Each row is a point. A path goes straight from each point to the next, and from the last back to the first. The post is the endless flat space through its rows: a point in 2 columns, a line in 3, a plane in 4, and so on, so that a path can go around it. Count how often the path circles the post. Going back the other way cancels.

Post:
| 0.10 | 0.05 |
Path:
|  0.58 | -0.28 |
|  0.90 | -0.46 |
|  0.10 | -0.33 |
| -0.67 | -0.08 |
| -0.43 |  0.70 |
|  0.09 |  0.77 |
| -0.33 |  0.37 |
| -0.32 | -0.37 |
|  0.21 | -0.47 |
|  0.78 | -0.07 |
|  0.18 |  0.25 |
| -0.18 |  0.76 |
| -0.41 |  0.05 |
|  0.04 | -0.23 |
| -0.29 | -0.14 |
| -0.26 |  0.43 |
|  0.13 |  0.27 |
|  0.31 |  0.13 |
|  0.31 | -0.16 |
|  0.59 |  0.22 |
|  0.09 |  0.67 |
| -0.41 |  0.53 |
| -0.25 | -0.20 |
|  0.01 | -0.29 |
| -0.50 |  0.23 |
|  0.00 |  0.48 |
|  0.44 |  0.58 |
|  0.59 | -0.25 |
|  0.15 | -0.58 |
|  0.21 | -0.48 |
Times around: 0

Post:
| -0.34 | -0.56 |  0.25 | -0.19 |
|  0.40 |  0.17 | -0.58 |  0.08 |
|  0.09 | -0.09 | -0.22 | -0.33 |
Path:
|  0.25 | -0.06 |  0.02 |  0.28 |
|  0.59 | -0.58 | -0.15 | -0.53 |
|  0.00 | -0.94 |  0.33 | -0.05 |
|  0.06 | -0.16 |  0.00 |  0.16 |
| -0.11 |  0.16 | -0.30 | -0.03 |
|  0.05 | -0.02 | -0.58 | -0.31 |
|  0.50 | -0.32 | -0.66 |  0.46 |
| -0.15 | -0.61 |  0.27 | -0.38 |
| -0.26 | -0.34 |  0.25 |  0.41 |
|  0.48 |  0.21 | -0.31 | -0.01 |
|  0.54 | -0.67 | -0.20 | -0.04 |
|  0.33 |  0.08 | -0.61 | -0.54 |
|  0.36 |  0.47 | -0.82 |  0.39 |
| -0.29 |  0.17 |  0.18 | -0.55 |
|  0.52 |  0.17 | -0.48 |  0.53 |
| -0.53 |  0.10 |  0.06 | -0.49 |
| -0.35 | -0.37 | -0.18 | -0.57 |
| -0.07 | -0.79 | -0.04 | -0.09 |
|  0.76 | -0.35 | -0.31 |  0.71 |
| -0.46 | -0.18 |  0.42 |  0.60 |
| -0.04 |  0.11 | -0.35 | -0.39 |
| -0.22 | -0.61 | -0.24 | -0.34 |
|  0.29 | -0.35 | -0.14 | -0.76 |
|  0.30 | -0.05 | -0.49 | -0.64 |
| -0.88 | -0.23 |  0.14 | -0.82 |
| -0.20 | -0.14 |  0.08 |  0.51 |
Times around: 1
